Every row gives one point. To make a cloud, some directions were put in groups of two or more. Within a group, all points are equally far from the middle, so they leave a hole (a ring in 2 directions, a hollow ball in 3). The other directions are filled evenly. Then the cloud was stretched, turned, moved and blurred a little. How many holes are there, and how many directions does each take, smallest first?
In the rows, 128 means zero.

Cloud:
[[197,78,63],
[195,159,108],
[217,102,111],
[213,133,117],
[111,56,135],
[112,57,125],
[148,159,91],
[104,156,123],
[134,127,76],
[177,103,149],
[96,142,173],
[178,157,81],
[158,167,116],
[94,137,109],
[81,89,114],
[60,82,155],
[90,125,183],
[144,143,79],
[133,100,75]]
Holes: 1 (3)

Cloud:
[[101,112,187],
[133,137,191],
[111,160,119],
[109,139,181],
[168,86,168],
[102,131,63],
[148,131,111],
[205,130,185],
[92,116,67],
[94,104,141],
[195,166,150],
[108,125,197],
[138,105,108],
[74,54,151],
[151,131,78],
[109,178,153],
[75,106,179],
[86,205,120],
[48,91,113]]
Holes: 0

Cloud:
[[79,149,182,116],
[124,148,215,145],
[153,140,188,93],
[56,160,132,169],
[149,138,202,103],
[109,104,114,84],
[120,151,202,106],
[67,129,94,183],
[130,101,182,180],
[116,89,105,89],
[68,157,177,135],
[109,134,145,79],
[132,108,191,176],
[113,65,135,111],
[176,94,84,156],
[85,173,192,151],
[128,179,150,187],
[122,151,210,161],
[72,167,182,144],
[187,126,153,104],
[90,81,145,168],
[169,112,193,109],
[136,180,136,179],
[137,135,216,132],
[147,59,112,105],
[140,83,61,120],
[78,184,159,171],
[91,86,139,108],
[56,132,147,149],
[185,74,135,112],
[121,162,187,185]]
Holes: 2 (2, 2)

Cloud:
[[143,84,197,133,95,160],
[177,68,155,199,87,151],
[106,219,89,116,152,83],
[188,97,112,91,134,111],
[93,170,137,67,144,72],
[96,172,126,118,168,74],
[86,139,111,181,142,99],
[78,161,128,176,104,134],
[159,129,117,176,61,48],
[162,117,114,127,44,38],
[102,163,96,144,108,166],
[124,135,139,94,40,72],
[69,142,145,65,156,132],
[101,188,125,61,74,68],
[158,56,174,149,61,165],
[84,124,96,133,124,82],
[145,60,185,123,72,144],
[142,138,66,66,99,107],
[97,137,137,143,145,67],
[198,127,122,88,101,71],
[160,33,132,108,82,150],
[141,146,171,165,133,110],
[101,172,101,94,73,41],
[165,143,109,114,98,181],
[122,166,166,54,97,95],
[157,64,136,184,124,196],
[86,122,135,63,161,167],
[168,93,118,157,161,159],
[80,182,131,52,145,157],
[78,151,145,160,176,165],
[130,156,109,160,72,35],
[117,178,146,72,59,92],
[108,183,131,167,77,100],
[163,54,175,108,102,183],
[89,168,102,72,98,149],
[145,79,105,183,145,160],
[96,86,114,104,102,172],
[206,134,82,123,86,88],
[122,95,105,187,146,169],
[88,146,135,195,121,109],
[143,132,134,113,155,206],
[170,126,179,111,102,159],
[95,177,104,82,172,85],
[125,121,94,78,82,162],
[124,96,97,184,146,152],
[134,132,154,114,34,109],
[91,105,107,111,158,116],
[192,115,107,118,142,119],
[112,211,103,153,99,65],
[161,40,164,103,98,174],
[158,117,124,49,113,169],
[104,198,109,111,147,167]]
Holes: 3 (2, 2, 2)

Cloud:
[[99,101,180,213,178,119,155,182],
[130,101,107,185,121,181,135,194],
[157,74,126,75,98,133,180,157],
[84,73,142,201,133,150,164,107],
[143,166,106,157,62,160,144,92],
[130,156,103,174,140,150,87,198],
[113,94,72,135,68,124,156,154],
[152,121,175,229,197,115,144,167],
[124,124,34,168,184,136,127,167],
[138,124,83,131,198,129,185,147],
[151,90,134,190,135,62,179,182],
[162,95,148,150,179,51,123,97],
[108,116,156,220,140,147,135,79],
[161,135,188,95,98,127,166,96],
[108,111,116,191,160,112,110,59],
[163,41,162,137,135,101,134,194],
[97,120,136,121,169,48,115,176],
[98,92,59,158,135,109,83,154],
[122,90,186,139,113,103,59,115],
[128,89,176,98,122,136,175,196],
[130,103,68,146,211,131,146,115],
[132,133,120,166,48,148,142,86],
[119,114,212,153,155,126,174,145],
[111,139,116,204,192,174,137,155],
[206,93,169,96,120,139,157,116],
[131,37,92,171,130,107,174,125],
[112,121,202,198,166,85,146,138],
[215,99,75,192,135,111,152,118],
[134,136,207,102,128,157,126,139],
[107,182,133,214,130,160,130,123],
[163,151,172,174,167,75,143,106],
[184,120,104,172,133,187,170,95],
[145,123,127,166,98,52,154,173],
[96,124,88,131,181,139,155,105],
[72,123,69,192,121,123,153,170],
[103,104,112,171,184,108,77,200],
[133,171,73,190,178,159,96,154],
[171,185,53,192,155,138,136,121],
[144,195,48,147,121,132,144,145],
[112,88,133,116,78,98,195,142],
[121,161,136,125,162,110,120,211],
[150,179,114,93,158,124,155,123],
[70,59,136,192,111,138,144,163],
[215,128,119,103,127,129,142,160],
[176,84,68,160,165,161,184,151],
[94,133,61,198,172,108,81,176],
[140,104,135,188,148,65,69,184],
[145,107,122,244,120,163,167,122],
[143,97,56,104,160,108,150,171],
[147,102,62,206,151,77,104,98],
[119,54,110,226,178,107,96,130],
[106,140,172,128,142,92,181,137],
[111,164,68,153,164,122,72,104],
[94,112,87,106,79,88,128,109],
[106,124,45,177,162,116,171,172],
[160,69,165,173,153,170,129,184],
[157,45,168,210,150,94,107,172],
[97,173,97,95,114,97,151,122],
[57,122,136,166,181,117,86,125],
[138,102,169,152,88,46,127,140],
[202,102,110,211,143,94,181,112],
[151,123,122,208,189,179,122,118],
[75,138,114,197,175,112,101,89],
[152,70,198,222,125,94,113,133],
[102,146,102,206,140,113,168,91],
[159,132,110,83,64,122,133,93],
[133,121,127,124,90,54,128,184],
[150,144,95,122,130,45,106,157],
[103,71,158,133,124,73,137,206],
[139,133,186,217,108,88,142,165],
[117,142,216,107,77,113,121,123],
[113,127,159,191,156,54,154,175],
[130,162,66,94,86,118,148,156],
[179,111,95,216,154,75,163,101],
[222,107,85,141,117,121,141,119],
[140,85,183,113,184,116,167,134],
[106,124,100,219,218,121,95,123],
[57,103,190,165,152,113,107,125]]
Holes: 2 (2, 6)

Cloud:
[[215,125,152,112,64,176,134,93],
[181,65,140,210,143,159,146,151],
[115,31,125,142,143,191,87,108],
[113,122,121,157,186,174,98,122],
[94,135,94,90,171,94,161,99],
[116,102,161,157,97,70,126,129],
[150,93,163,96,147,166,156,116],
[120,114,136,90,138,124,85,101],
[125,134,102,129,148,90,120,96],
[186,136,125,111,120,128,146,156],
[149,92,138,182,177,129,115,132],
[171,183,122,125,50,175,138,115],
[147,131,132,167,119,217,120,113],
[176,99,162,159,57,132,112,167],
[113,92,97,164,196,160,110,85],
[152,130,159,156,67,180,125,154],
[153,12,138,156,89,136,101,160],
[195,98,92,91,129,133,112,162],
[145,85,108,157,163,192,158,130],
[88,202,135,123,123,171,131,111],
[210,119,79,184,156,148,99,158],
[124,121,76,157,150,117,179,149],
[139,145,122,133,49,98,136,116],
[49,128,90,92,184,155,147,118],
[97,99,69,80,139,145,157,97],
[176,63,189,80,125,101,92,135],
[85,129,157,102,68,130,142,105],
[169,213,148,141,88,100,130,138],
[104,76,123,135,144,137,78,186],
[162,126,81,190,145,124,136,152],
[126,158,115,151,96,165,129,118],
[202,90,156,123,99,152,110,167],
[152,133,198,123,63,125,141,181],
[193,120,103,161,104,92,123,155],
[210,94,94,162,147,172,154,163],
[167,91,135,113,142,111,87,131],
[169,80,145,131,139,93,87,141],
[85,126,126,52,149,123,120,111],
[167,100,92,140,181,126,79,99],
[62,146,118,93,121,172,149,57],
[137,166,103,125,172,170,107,122],
[222,153,71,134,167,133,172,87],
[130,113,83,96,103,142,140,153],
[134,79,127,132,106,125,87,126],
[151,129,122,126,167,186,129,174],
[137,113,109,127,134,114,137,59],
[192,187,107,140,119,105,143,156],
[91,140,111,69,117,148,125,108],
[82,128,156,125,106,154,102,132],
[132,189,144,80,137,152,137,139],
[149,114,205,118,95,112,120,163],
[130,98,142,186,200,180,137,111],
[138,69,172,112,80,124,106,171],
[132,59,63,162,136,88,132,153],
[102,79,136,99,151,74,140,111],
[137,95,174,131,127,201,108,112],
[147,145,121,61,182,157,181,114],
[163,117,143,144,140,140,93,164],
[151,53,130,135,116,172,81,109],
[118,109,76,134,121,59,120,127],
[130,7,103,129,133,190,120,154],
[95,65,135,179,144,137,105,93],
[94,84,108,152,211,169,111,99],
[152,54,125,121,90,122,145,131],
[106,119,124,128,199,182,114,157],
[144,69,147,200,115,120,125,158],
[84,56,176,121,126,156,72,174],
[137,93,145,137,150,142,93,97],
[110,54,120,97,108,166,143,139],
[126,135,136,164,61,80,127,132],
[85,90,121,135,108,164,105,125],
[117,68,167,95,105,97,113,137],
[185,82,171,119,132,163,117,161],
[198,153,118,123,128,140,146,79],
[166,72,87,138,153,79,94,149],
[113,80,146,150,116,185,93,136],
[172,166,136,137,120,182,101,130],
[140,92,65,166,193,148,113,79],
[175,179,169,140,80,135,133,109],
[115,111,122,149,96,151,156,80],
[160,123,131,133,214,191,157,129],
[72,176,114,148,168,177,140,107],
[99,149,118,172,137,204,153,112],
[139,106,146,114,197,204,141,116],
[132,153,146,138,50,85,134,129]]
Holes: 0

Cloud:
[[141,124,138,165,175,69,113,125,177],
[233,80,76,91,135,73,121,143,91],
[77,144,125,174,168,137,124,147,91],
[173,80,140,148,60,86,162,73,69],
[133,72,85,112,164,66,148,86,106],
[172,148,70,151,141,151,42,182,132],
[105,138,125,131,135,83,125,184,149],
[151,34,135,130,169,190,174,184,131],
[102,153,63,121,123,140,71,112,150],
[207,112,112,85,146,100,124,128,158],
[79,130,119,108,172,161,97,126,196],
[188,118,113,132,114,64,112,155,140],
[192,147,90,121,144,54,125,120,128],
[181,132,147,152,149,176,159,115,119],
[236,90,124,144,105,93,106,71,131],
[128,142,129,123,98,82,106,79,218],
[122,96,199,116,116,100,166,128,111],
[186,92,98,145,139,8,115,80,113],
[134,140,105,48,148,132,104,170,148],
[128,142,152,96,156,121,208,89,128],
[143,82,131,79,153,97,109,81,181],
[100,136,213,128,95,141,130,114,155],
[153,81,95,122,108,174,168,130,108],
[91,143,100,135,162,104,36,169,135],
[69,149,175,86,35,124,96,158,139],
[122,132,134,172,85,129,67,104,129],
[94,138,130,126,35,180,88,155,97],
[208,57,122,136,127,56,137,99,93],
[128,102,140,160,169,101,144,61,154],
[165,156,69,134,101,59,59,130,136],
[106,148,126,142,160,205,151,113,88],
[182,84,150,166,133,71,84,123,120],
[64,97,145,99,145,161,147,173,81],
[161,128,51,112,129,60,104,112,187],
[88,96,109,89,143,176,134,112,176],
[113,146,185,120,44,114,104,172,144],
[140,123,119,143,152,33,113,120,219],
[121,125,144,203,93,90,108,28,120],
[119,67,118,157,127,132,118,163,66],
[145,121,102,109,196,177,112,155,73],
[180,134,97,173,91,125,74,133,138],
[148,164,103,109,101,80,63,163,124],
[169,84,83,126,96,196,139,176,47],
[145,89,65,104,135,154,103,195,146],
[176,103,155,107,119,49,74,123,235],
[120,113,97,161,119,129,95,67,158],
[104,105,127,87,122,137,99,221,114],
[164,89,127,104,176,138,112,185,85],
[195,123,158,106,74,120,90,138,168],
[159,72,145,115,126,124,168,188,156],
[134,181,110,157,99,57,99,48,94],
[91,161,88,120,111,176,107,112,147],
[172,99,140,92,106,63,106,206,179],
[48,151,177,133,90,230,94,166,152],
[96,166,167,102,116,71,66,110,190],
[35,105,138,172,169,186,165,175,141],
[41,89,121,117,155,175,98,132,108],
[237,85,93,79,134,53,75,179,157],
[32,178,105,119,132,151,105,157,126],
[82,100,165,104,130,233,117,160,145],
[194,94,83,113,165,99,107,108,123],
[249,63,77,107,116,48,141,108,57],
[170,92,96,162,67,130,132,139,71],
[159,143,125,128,146,113,88,94,127],
[58,146,154,134,70,184,100,117,112],
[181,157,118,58,22,96,123,106,120],
[243,33,100,123,161,67,93,155,101],
[102,138,185,182,83,143,126,118,69],
[104,94,84,117,181,149,137,151,128],
[127,159,93,64,69,156,90,161,92],
[143,173,105,106,139,175,61,216,105],
[185,133,100,140,85,43,68,92,153],
[108,85,66,125,106,176,159,130,134],
[120,97,119,156,112,158,44,243,141],
[58,122,191,166,110,177,95,150,147],
[105,135,130,160,114,129,145,138,31],
[151,69,128,71,160,134,124,140,109],
[157,144,116,141,129,188,98,151,111],
[67,170,59,135,90,133,152,143,110],
[84,142,68,131,115,126,139,93,168],
[146,170,108,145,94,117,80,138,123],
[132,131,127,191,133,82,137,115,169],
[191,65,113,117,139,105,133,129,167],
[166,139,123,99,168,96,173,107,147],
[190,82,148,139,119,121,143,157,113],
[129,148,87,123,80,176,97,163,89],
[96,78,160,176,164,120,126,152,157],
[67,78,157,184,140,172,80,143,163],
[122,126,124,108,140,194,131,149,84],
[114,116,141,99,89,155,97,190,95],
[143,87,110,141,136,146,87,91,124],
[142,168,97,169,138,133,85,97,165],
[105,153,171,141,157,173,132,158,121],
[141,146,146,88,139,99,159,81,145],
[137,49,120,205,152,181,104,97,150],
[72,126,157,104,98,149,125,128,91]]
Holes: 0

Cloud:
[[181,82,161,125,115,150,151,185,96],
[103,151,139,68,172,143,166,203,121],
[101,67,85,149,93,112,68,142,115],
[150,143,203,150,95,143,181,140,86],
[153,121,32,80,120,112,94,107,118],
[159,80,110,174,109,109,140,207,153],
[129,111,94,98,174,69,175,151,157],
[173,151,99,127,86,173,137,99,123],
[139,223,124,112,163,125,104,112,99],
[54,133,107,102,78,130,116,97,158],
[160,116,159,150,138,154,217,95,67],
[136,136,119,104,157,65,107,113,183],
[131,96,187,55,162,106,102,133,78],
[165,102,98,106,147,67,125,111,78],
[136,114,101,61,192,153,217,129,154],
[127,134,79,190,155,126,112,102,102],
[76,134,101,102,201,107,126,113,75],
[85,112,96,85,165,97,101,164,70],
[115,129,98,194,134,177,200,130,128],
[173,73,147,120,205,136,191,154,81],
[174,109,84,146,82,124,121,165,136],
[132,116,235,118,117,144,177,85,104],
[105,77,227,58,98,112,179,90,143],
[107,158,187,24,158,95,111,103,113],
[99,167,171,98,76,130,75,164,139],
[92,170,89,114,152,99,123,61,109],
[164,101,89,74,137,71,112,97,105],
[187,126,169,135,158,223,217,130,129],
[127,158,78,119,168,136,200,121,192],
[127,53,54,109,192,114,163,124,102],
[124,117,147,80,180,79,112,79,73],
[146,162,179,134,67,164,194,135,118],
[158,93,153,190,141,131,216,105,131],
[114,197,166,24,107,145,107,129,150],
[133,153,241,64,81,138,160,122,140],
[204,126,170,144,167,174,238,159,108],
[100,113,204,187,144,144,157,155,122],
[187,106,141,154,194,138,207,172,72],
[157,38,74,131,139,112,111,112,137],
[101,190,152,94,128,174,134,96,155],
[212,168,115,91,140,182,191,148,170],
[135,145,82,36,142,168,143,81,150],
[36,125,147,128,118,114,121,150,137],
[94,73,86,65,112,141,87,140,147],
[193,158,113,189,116,168,185,178,136],
[124,164,140,148,127,134,101,112,67],
[83,95,217,117,158,104,176,124,129],
[140,201,126,139,158,189,153,176,158],
[62,123,90,92,94,95,65,162,139],
[110,105,123,67,154,101,144,73,196],
[82,45,57,88,111,64,93,105,143],
[137,120,56,72,191,112,187,127,173],
[101,83,138,126,104,150,212,125,118],
[122,178,87,144,144,100,172,84,82],
[134,167,206,130,75,152,168,115,106],
[135,196,197,139,125,159,144,162,93],
[154,79,184,148,106,107,178,161,99],
[137,81,48,154,165,135,137,191,161],
[190,158,166,82,162,199,228,187,138],
[138,136,39,155,89,109,124,161,159],
[169,103,186,163,145,197,200,123,141],
[148,81,211,132,152,130,141,130,76],
[68,80,119,35,98,135,119,108,166],
[182,156,91,125,148,91,144,177,107],
[183,185,121,121,118,119,188,119,99],
[129,166,63,83,131,100,105,129,198],
[164,107,247,110,130,166,189,125,124],
[179,74,61,94,172,151,174,170,139],
[117,173,86,120,143,182,109,159,76],
[74,113,145,94,88,75,158,118,132],
[166,168,59,177,171,143,165,116,170],
[175,109,149,54,163,159,139,161,162],
[141,83,114,108,131,126,183,203,127],
[81,98,111,54,141,156,167,145,164],
[122,77,49,108,147,76,89,122,79],
[128,83,177,163,162,101,158,94,88],
[187,166,136,177,178,186,218,102,119],
[98,84,146,110,198,111,128,97,92],
[150,125,167,69,157,165,111,125,55],
[77,138,123,103,129,118,76,99,180],
[167,157,146,162,75,152,129,132,148],
[148,105,182,52,68,157,184,130,155],
[125,91,159,79,137,163,146,64,113],
[111,170,186,162,135,125,153,104,121],
[166,133,87,142,122,151,203,69,95],
[118,79,134,189,137,74,174,127,110]]
Holes: 1 (8)

Cloud:
[[139,129,208,120,134,149,163,194,94],
[121,143,71,114,85,151,109,179,93],
[156,117,162,67,78,113,182,94,130],
[99,178,155,111,102,153,95,86,95],
[72,86,145,87,107,82,146,112,120],
[161,135,167,37,118,163,107,155,108],
[96,111,66,140,78,132,57,109,136],
[40,113,83,157,77,128,112,160,179],
[123,128,164,165,89,112,150,106,79],
[186,164,193,110,118,123,212,155,156],
[129,98,160,147,154,158,128,224,120],
[57,128,112,107,112,181,122,180,112],
[164,35,140,149,153,135,184,147,161],
[109,58,118,182,169,68,149,154,157],
[55,147,159,134,104,89,202,122,175],
[179,140,160,79,153,66,164,163,172],
[115,70,74,156,128,195,62,138,137],
[175,103,219,133,138,151,152,197,105],
[71,99,80,177,126,190,37,161,79],
[151,132,102,139,121,67,114,169,168],
[92,186,180,121,128,136,151,157,83],
[70,122,59,183,100,103,141,145,210],
[196,110,132,162,137,218,172,165,82],
[66,138,115,209,132,179,97,153,148],
[88,127,66,136,90,160,120,80,106],
[74,191,125,162,130,153,164,93,105],
[86,93,119,165,96,115,151,119,85],
[189,147,181,104,68,159,142,166,122],
[187,70,105,134,108,165,119,188,112],
[156,106,193,166,117,132,153,184,143],
[96,156,85,183,86,171,76,107,140],
[109,116,139,176,164,92,131,126,216],
[39,145,81,148,55,93,142,147,166],
[214,133,186,70,133,130,134,172,150],
[142,103,140,197,134,109,105,108,128],
[106,145,197,117,125,57,181,110,173],
[187,176,206,119,92,167,167,149,81],
[76,114,88,176,154,147,71,193,83],
[138,117,186,88,133,116,118,164,45],
[129,135,182,118,164,101,188,156,76],
[94,96,69,189,198,157,133,160,165],
[48,159,70,133,98,165,139,148,175],
[140,131,144,136,114,109,57,181,73],
[28,162,80,76,85,87,96,110,153],
[135,125,127,177,188,132,129,205,159],
[153,72,86,148,146,78,161,135,166],
[54,103,100,173,132,193,169,135,118],
[136,100,179,118,184,143,66,195,112],
[133,97,203,132,146,89,220,147,153],
[35,166,44,176,96,109,115,116,177],
[144,133,145,91,147,66,87,191,152],
[155,134,164,122,133,73,74,177,116],
[139,97,156,74,158,68,152,200,160],
[106,130,106,129,155,132,41,166,177],
[165,84,93,112,144,92,128,165,117],
[58,106,85,195,148,97,110,153,209],
[75,125,98,154,101,207,53,180,81],
[101,100,130,229,128,146,158,139,152],
[108,169,157,64,109,119,149,188,140],
[189,124,209,55,85,114,142,135,88],
[120,121,112,107,87,192,103,199,77],
[84,124,111,66,131,101,159,103,192],
[72,110,137,141,191,115,145,109,116],
[124,120,137,194,191,172,146,195,138],
[83,111,135,203,141,155,195,127,173],
[132,141,158,160,174,88,120,168,98],
[114,74,64,134,93,92,98,159,146],
[163,147,191,85,107,59,148,104,163],
[177,158,209,95,79,142,143,143,61],
[151,108,113,132,190,105,144,196,167],
[92,146,137,127,89,109,195,186,119],
[168,159,163,145,130,224,154,135,101],
[132,76,138,138,159,191,119,213,100],
[207,56,168,98,146,101,128,133,120],
[110,114,132,113,76,176,157,86,108],
[192,74,156,120,159,93,190,116,178],
[125,110,165,106,159,123,108,162,48],
[107,119,160,58,68,88,163,170,135],
[117,62,67,177,130,187,95,122,134],
[71,67,98,204,190,150,96,156,147],
[114,170,136,139,143,165,148,173,169],
[121,68,178,104,138,92,208,144,145],
[162,164,212,99,106,67,173,118,131],
[94,126,182,147,156,171,114,153,139],
[55,113,69,141,124,150,138,96,92],
[178,58,144,139,173,88,178,113,152],
[134,154,171,94,135,51,111,173,130],
[150,78,166,66,95,99,123,166,173]]
Holes: 3 (2, 3, 4)
